Each row is a point. The points of each table are mixes of a few directions, plus a little noise. Count the directions of each table, and those that both share. Where both have some left over, give the other angles between the two spaces (their principal angles), to ten degrees, smallest first.

First (5 x 2):
[[-0.11 -0.04]
 [-0.90 -0.29]
 [ 0.09  0.02]
 [ 0.52  0.17]
 [ 0.40  0.13]]
Second (7 x 2):
[[-0.01 -0.01]
 [ 0.47  0.15]
 [-0.65 -0.22]
 [-0.80 -0.25]
 [ 0.02 -0.01]
 [ 0.49  0.15]
 [ 0.49  0.17]]
Directions: first 1, second 1, shared 1

First (5 x 4):
[[ 0.06  0.38 -0.70 -0.41]
 [-0.07 -0.52  0.95  0.55]
 [ 0.03  0.05 -0.08 -0.06]
 [-0.02 -0.15  0.29  0.18]
 [ 0.04  0.26 -0.46 -0.26]]
Second (7 x 4):
[[-0.04 -0.29 -0.07  0.07]
 [-0.09  0.30  0.10 -0.20]
 [ 0.33  0.74  0.13  0.05]
 [ 0.62  0.16 -0.11  0.53]
 [ 0.04  0.65  0.18 -0.21]
 [-0.40 -1.00 -0.19 -0.01]
 [-0.46 -0.55 -0.04 -0.23]]
Directions: first 1, second 2, shared 0; angles 70

First (9 x 6):
[[ 0.27  0.14  0.05  0.65 -0.19  0.60]
 [ 0.28 -0.09 -0.05 -0.96  0.18 -0.34]
 [-0.56 -0.17 -0.02 -0.47  0.20 -0.79]
 [-0.29  0.02  0.02  0.56 -0.09  0.08]
 [-0.05 -0.13 -0.06 -0.84  0.17 -0.53]
 [ 0.09  0.11  0.05  0.52 -0.13  0.40]
 [ 0.10  0.08  0.04  0.62 -0.14  0.46]
 [ 0.21 -0.06 -0.05 -0.84  0.18 -0.29]
 [ 0.00  0.09  0.03  0.70 -0.15  0.42]]
Second (8 x 6):
[[-0.50  0.23  0.38  0.33  0.07 -0.43]
 [ 0.37  0.02 -0.19 -0.03 -0.36  0.73]
 [ 0.56 -0.40 -0.50 -0.51  0.12  0.20]
 [-0.08  0.04  0.05  0.06  0.00 -0.06]
 [-0.05 -0.10 -0.01 -0.11  0.19 -0.29]
 [ 0.68 -0.46 -0.60 -0.59  0.09  0.33]
 [-0.15  0.06  0.12  0.09  0.05 -0.17]
 [-0.84  0.60  0.73  0.75 -0.16 -0.33]]
Directions: first 2, second 2, shared 0; angles 30, 40

First (10 x 9):
[[ 0.59  0.52  0.13 -0.05 -0.50  0.07  0.17  0.16  0.13]
 [-0.84 -0.36  0.05  0.00 -0.02  0.19 -0.28 -0.38  0.11]
 [-0.20  0.26  0.27 -0.26 -0.50  0.39 -0.61 -0.27  0.37]
 [ 0.50 -0.20 -0.28  0.02  0.81 -0.40  0.10  0.38 -0.35]
 [-0.84 -0.24  0.15 -0.16 -0.12  0.34 -0.64 -0.45  0.24]
 [ 0.86  0.20 -0.21  0.31  0.11 -0.44  0.99  0.50 -0.35]
 [ 0.10  0.43  0.30 -0.36 -0.51  0.39 -0.71 -0.16  0.40]
 [ 0.34 -0.13 -0.20  0.14  0.42 -0.31  0.37  0.27 -0.28]
 [-0.61 -0.34 -0.03  0.08  0.12  0.04 -0.05 -0.22 -0.02]
 [ 0.09 -0.16 -0.19  0.28  0.20 -0.29  0.63  0.16 -0.26]]
Second (9 x 9):
[[ 0.49 -0.02  1.07  0.55  0.06 -0.52  0.34  0.20 -0.41]
 [-0.02 -0.40 -0.49  0.33 -0.46  0.13 -0.17 -0.65 -0.16]
 [-0.27 -0.53 -0.29  0.42 -0.79  0.17 -0.03  0.10 -0.61]
 [-0.05  0.20  0.03 -0.16  0.56  0.18  0.10 -0.07 -0.19]
 [-0.02  0.05  0.10  0.12  0.19 -0.06  0.05 -0.07 -0.24]
 [-0.29  0.40 -0.26 -0.12  0.54 -0.27 -0.19 -0.20  0.07]
 [-0.34 -0.02 -0.49  0.04 -0.19 -0.16 -0.24 -0.12  0.03]
 [ 0.60  0.05  0.35 -0.93 -0.19  0.55  0.16  0.72  1.24]
 [-0.04  0.29  0.02 -0.28  0.33 -0.07 -0.03  0.12  0.30]]
Directions: first 3, second 5, shared 0; angles 50, 60, 60

First (9 x 11):
[[-0.04  0.09 -0.19 -0.49 -0.26  0.10 -0.23  0.55  0.21  0.08 -0.46]
 [ 0.09 -0.21  0.39  1.02  0.53 -0.24  0.45 -1.18 -0.40 -0.13  0.95]
 [-0.05  0.11 -0.20 -0.56 -0.28  0.14 -0.27  0.65  0.21  0.07 -0.52]
 [-0.04  0.03 -0.09 -0.20 -0.10  0.04 -0.09  0.25  0.07  0.04 -0.17]
 [ 0.03 -0.04  0.08  0.22  0.12 -0.05  0.11 -0.24 -0.09 -0.02  0.21]
 [-0.07  0.17 -0.35 -0.95 -0.50  0.23 -0.45  1.07  0.39  0.13 -0.86]
 [ 0.04 -0.08  0.19  0.47  0.23 -0.13  0.20 -0.53 -0.18 -0.07  0.44]
 [-0.03  0.01 -0.08 -0.22 -0.10  0.05 -0.09  0.24  0.09  0.04 -0.18]
 [ 0.05 -0.15  0.29  0.72  0.38 -0.17  0.34 -0.82 -0.29 -0.11  0.68]]
Second (9 x 11):
[[ 0.29  0.66  0.39 -0.75 -0.76 -1.24  0.62  0.47 -0.33  0.50 -0.80]
 [-0.06 -0.20 -0.50  0.07 -0.26  0.07 -0.10  0.29  0.51 -0.16 -0.26]
 [-0.04 -0.20 -0.26  0.59  0.69  0.32  0.06 -0.46  0.21  0.06  0.70]
 [ 0.00  0.25  0.84 -0.59 -0.28  0.01 -0.23  0.06 -0.81 -0.09 -0.29]
 [-0.01 -0.03  0.11  0.26  0.46  0.16  0.04 -0.36 -0.13  0.07  0.47]
 [-0.10 -0.25 -0.25  0.25  0.16  0.39 -0.21 -0.07  0.23 -0.19  0.18]
 [ 0.07  0.16 -0.13 -0.40 -0.67 -0.48  0.13  0.51  0.17  0.05 -0.68]
 [-0.06 -0.15 -0.06  0.26  0.33  0.32 -0.11 -0.23  0.04 -0.08  0.34]
 [-0.10 -0.24 -0.13  0.30  0.32  0.45 -0.20 -0.21  0.11 -0.16  0.33]]
Directions: first 1, second 3, shared 0; angles 30

First (10 x 14):
[[ 0.59 -0.04 -0.14  0.55 -0.34  0.47 -0.41 -0.14 -0.22 -0.17 -0.27 -0.44
  -0.33  0.08]
 [ 0.49 -0.35  0.35  0.69 -0.18  0.55  0.11 -0.05 -0.31 -0.26  0.08 -0.28
  -0.04  0.16]
 [-0.73  0.07 -0.14 -0.68  0.75 -0.22  0.46  0.36  0.40  0.09 -0.06  0.25
  -0.03 -0.23]
 [ 0.70 -0.14 -0.05  0.78 -0.44  0.56 -0.20  0.18 -0.15 -0.31 -0.23 -0.57
  -0.51  0.44]
 [-0.74 -0.11  0.13 -0.44 -0.48 -0.38  0.04  0.14 -1.09  0.13 -0.40  0.39
  -0.60  0.18]
 [-0.23  0.26 -0.24 -0.46  0.40 -0.30 -0.07 -0.18  0.48  0.20  0.12  0.18
   0.37 -0.38]
 [-0.05  0.34 -0.20 -0.33  0.16 -0.49 -0.02  0.06  0.79  0.17  0.29  0.16
   0.42  0.02]
 [-0.78  0.18  0.01 -0.85  0.48 -0.65  0.27 -0.09  0.29  0.32  0.23  0.59
   0.50 -0.40]
 [ 0.09 -0.16  0.28  0.24 -0.42 -0.05  0.11  0.13 -0.31 -0.06  0.11  0.06
  -0.08  0.40]
 [ 0.65 -0.07 -0.02  0.52  0.06  0.51 -0.30 -0.44  0.15 -0.10  0.09 -0.35
   0.28 -0.30]]
Second (9 x 14):
[[-0.01  0.36  0.21  0.09  0.21  0.29 -0.17  0.14 -0.08  0.11  0.02  0.12
  -0.04  0.16]
 [ 0.04 -1.61 -0.93 -0.40 -0.95 -1.23  0.76 -0.60  0.33 -0.46 -0.12 -0.52
   0.14 -0.73]
 [-0.03  1.12  0.65  0.28  0.66  0.87 -0.53  0.41 -0.23  0.33  0.08  0.37
  -0.10  0.50]
 [ 0.00 -0.10 -0.07 -0.03 -0.06 -0.08  0.05 -0.04  0.02 -0.02 -0.02 -0.04
   0.02 -0.04]
 [ 0.02 -0.57 -0.32 -0.15 -0.33 -0.43  0.27 -0.20  0.11 -0.16 -0.04 -0.18
   0.06 -0.25]
 [-0.01  0.74  0.43  0.18  0.43  0.57 -0.35  0.27 -0.17  0.20  0.06  0.23
  -0.07  0.33]
 [ 0.00 -0.13 -0.08 -0.03 -0.08 -0.11  0.07 -0.05  0.03 -0.04 -0.02 -0.05
   0.01 -0.06]
 [ 0.00  0.67  0.40  0.17  0.39  0.53 -0.32  0.25 -0.15  0.20  0.06  0.22
  -0.05  0.31]
 [ 0.01 -0.48 -0.29 -0.12 -0.27 -0.37  0.23 -0.18  0.09 -0.14 -0.04 -0.15
   0.05 -0.22]]
Directions: first 5, second 1, shared 0; angles 80

First (9 x 18):
[[ 0.67  0.10  0.00  0.40 -0.34  0.77  1.44  0.21  0.03 -0.08  0.21  0.15
   0.31 -0.02  0.09  0.16  0.68 -0.18]
 [-0.73 -0.26  0.31  0.12  0.04 -0.31 -0.69 -0.32  0.05  0.05 -0.15  0.15
  -0.12 -0.36  0.05 -0.10 -0.07  0.08]
 [-0.10 -0.11  0.08 -0.19 -0.18  0.07 -0.45  0.01 -0.03 -0.15  0.30  0.44
   0.26 -0.12  0.08  0.40 -0.24 -0.05]
 [-0.54 -0.20 -0.16  0.00  0.49 -0.38 -0.85 -0.77 -0.06  0.13 -0.45 -0.33
  -0.49 -0.48  0.36 -0.76  0.13  0.09]
 [ 0.18  0.12 -0.34 -0.33  0.28 -0.21 -0.39 -0.06 -0.09  0.02 -0.09 -0.30
  -0.18  0.18  0.03 -0.21 -0.27  0.04]
 [ 0.41  0.10  0.01 -0.14 -0.33  0.33  0.32  0.41 -0.02 -0.17  0.43  0.37
   0.41  0.21 -0.10  0.59 -0.15 -0.10]
 [-0.04  0.13  0.37  0.38 -0.20 -0.08  0.84  0.54  0.18  0.15 -0.13 -0.19
   0.00  0.39 -0.50  0.13  0.08  0.08]
 [ 0.72  0.12 -0.58 -0.84 -0.06  0.33 -0.66  0.08 -0.25 -0.34  0.65  0.44
   0.42  0.13  0.30  0.57 -0.56 -0.17]
 [-0.57 -0.01  0.32  0.60  0.30 -0.52  0.43 -0.10  0.19  0.38 -0.76 -0.74
  -0.60  0.05 -0.30 -0.78  0.37  0.21]]
Second (9 x 18):
[[ 0.13 -0.07 -0.36  0.20  0.32 -0.56  0.50 -0.13  0.00  0.21  0.57 -0.27
   0.03 -0.42  0.09  0.30 -0.06 -0.27]
 [-0.37  0.02  0.04 -0.18  0.23 -0.52 -0.69  0.01  0.02  0.11 -0.30 -0.29
  -0.29  0.21 -0.21 -0.22 -0.39  0.18]
 [ 0.46 -0.08 -0.29  0.32  0.01  0.11  1.03 -0.10 -0.01  0.04  0.70  0.09
   0.30 -0.51  0.26  0.43  0.35 -0.37]
 [ 0.36 -0.06 -0.22  0.25  0.00  0.10  0.81 -0.08 -0.01  0.03  0.55  0.08
   0.24 -0.40  0.20  0.34  0.28 -0.29]
 [ 0.09  0.12  0.62 -0.20 -0.80  1.48 -0.30  0.21  0.00 -0.48 -0.76  0.75
   0.22  0.57  0.02 -0.36  0.46  0.34]
 [ 0.06  0.07  0.36 -0.11 -0.48  0.89 -0.15  0.13  0.00 -0.29 -0.44  0.45
   0.14  0.33  0.02 -0.20  0.28  0.20]
 [ 0.00 -0.04 -0.22  0.08  0.26 -0.47  0.16 -0.08  0.00  0.16  0.29 -0.24
  -0.05 -0.22  0.01  0.14 -0.13 -0.14]
 [-0.70  0.09  0.28 -0.42  0.18 -0.52 -1.44  0.10  0.03  0.05 -0.85 -0.31
  -0.50  0.62 -0.39 -0.56 -0.62  0.46]
 [-0.04 -0.04 -0.21  0.06  0.27 -0.51  0.08 -0.07  0.00  0.17  0.25 -0.26
  -0.08 -0.19 -0.01  0.12 -0.16 -0.11]]
Directions: first 4, second 2, shared 1; angles 80

First (10 x 24):
[[-0.05  0.46 -0.06  0.46 -0.12  0.63 -0.48 -0.48 -0.02  0.38 -0.10 -0.34
   0.50  0.36  0.44 -0.35 -0.01  0.00 -0.36 -0.11  0.37 -0.25  0.26  0.03]
 [ 0.03 -0.18 -0.06  0.44  0.19  0.23 -0.20 -0.44 -0.18  0.57 -0.35  0.66
   0.26  0.13 -0.38 -0.02  0.09  0.53  0.29 -1.19 -0.08  0.18 -0.32  0.26]
 [-0.03  0.15 -0.28  0.24  0.00  0.27 -0.37 -0.58  0.33  0.27 -0.06  0.69
   0.23  0.63  0.21 -0.20  0.44  0.41  0.86 -0.82 -0.04  0.46 -0.52  0.12]
 [-0.25 -0.63 -0.29  0.14 -0.56 -0.04 -0.08 -0.16  0.31  0.22  0.14  0.76
   0.12  0.24  0.11  0.13  0.40  0.42 -0.10 -0.17  0.46  0.12 -0.29  0.42]
 [ 0.38  0.07  0.41 -0.60  0.25 -0.57  0.44  0.64  0.08 -0.67  0.29 -0.43
  -0.67 -0.40 -0.27  0.24 -0.08 -0.49 -0.22  1.03 -0.31 -0.03  0.32 -0.50]
 [-0.56  0.65  0.20 -0.08  0.03  0.61 -0.01 -0.43 -0.85  0.32  0.35 -0.28
   0.07  0.08  0.36  0.14 -0.30  0.17 -0.06  0.19 -0.17 -0.10  0.45  0.17]
 [ 0.38 -0.04  0.17 -0.19  0.11 -0.34  0.13  0.38  0.30 -0.38  0.02 -0.30
  -0.29 -0.18 -0.16  0.00  0.03 -0.35 -0.25  0.53 -0.02 -0.09  0.13 -0.33]
 [-0.31 -0.24 -0.39 -0.37 -0.20 -0.52  0.45  0.80  0.06 -0.64 -0.12 -0.74
   0.02 -0.55  0.22 -0.03 -0.53 -0.67  0.09  0.68 -0.05 -0.17 -0.12  0.00]
 [ 0.23 -0.01  0.25 -0.53  0.32 -0.56  0.48  0.67 -0.08 -0.59  0.07 -0.48
  -0.52 -0.53 -0.29  0.18 -0.28 -0.48 -0.03  0.69 -0.40 -0.05  0.17 -0.38]
 [ 0.17 -0.21  0.01  0.51 -0.02  0.27 -0.32 -0.40  0.05  0.54 -0.25  0.50
   0.26  0.20 -0.24 -0.08  0.22  0.42 -0.25 -0.79  0.27 -0.04 -0.09  0.18]]
Second (11 x 24):
[[ 0.21 -0.16  0.22 -0.51  0.03 -0.56  0.42  0.61  0.15 -0.58  0.25 -0.30
  -0.52 -0.37 -0.16  0.23 -0.04 -0.40 -0.24  0.93 -0.14 -0.07  0.19 -0.29]
 [ 0.21 -0.19  0.11 -0.04 -0.09 -0.20  0.09  0.31  0.13 -0.17  0.00 -0.30
  -0.12 -0.22 -0.10  0.02 -0.05 -0.25 -0.59  0.46  0.20 -0.25  0.23 -0.13]
 [ 0.01  0.49  0.63 -0.23  0.52  0.23  0.16 -0.26 -0.81  0.24  0.30  0.11
  -0.42 -0.10 -0.36  0.36 -0.13  0.29  0.02 -0.07 -0.55  0.08  0.40 -0.10]
 [-0.09  0.39  0.19 -0.06  0.32  0.22  0.00 -0.23 -0.42  0.15  0.06  0.01
  -0.06  0.05 -0.07  0.07 -0.12  0.14  0.34 -0.28 -0.39  0.13  0.06 -0.02]
 [ 0.26 -0.28  0.10  0.14 -0.17 -0.10  0.01  0.24  0.17 -0.03 -0.09 -0.31
   0.00 -0.23 -0.11 -0.03 -0.03 -0.21 -0.86  0.39  0.37 -0.37  0.29 -0.07]
 [-0.11  0.32  0.08  0.23  0.19  0.41 -0.19 -0.41 -0.39  0.41 -0.10  0.09
   0.19  0.15 -0.02 -0.03 -0.08  0.26  0.18 -0.57 -0.15  0.04  0.04  0.10]
 [-0.15 -0.51 -1.23  0.47 -0.70 -0.21 -0.36  0.27  1.24 -0.36 -0.69 -0.34
   0.95  0.28  0.79 -0.79  0.04 -0.51  0.51 -0.28  0.71 -0.03 -0.88  0.18]
 [-0.02  0.62  0.56 -0.23  0.59  0.25  0.14 -0.22 -0.83  0.17  0.22 -0.07
  -0.36 -0.13 -0.30  0.27 -0.24  0.17  0.20 -0.12 -0.63  0.10  0.36 -0.16]
 [ 0.14 -0.24  0.22 -0.15 -0.09 -0.21  0.16  0.20  0.06 -0.12  0.20  0.07
  -0.29 -0.14 -0.16  0.20  0.11 -0.01 -0.44  0.45  0.10 -0.08  0.20 -0.07]
 [-0.13  0.11  0.32 -0.13  0.13  0.18  0.03 -0.40 -0.40  0.32  0.37  0.69
  -0.29  0.19 -0.21  0.35  0.25  0.55  0.22 -0.26 -0.25  0.28  0.06  0.15]
 [-0.31 -0.56 -1.18  0.54 -0.77  0.02 -0.48 -0.12  1.11  0.00 -0.51  0.33
   0.92  0.54  0.75 -0.64  0.32  0.00  0.67 -0.68  0.71  0.20 -0.97  0.42]]
Directions: first 6, second 4, shared 4
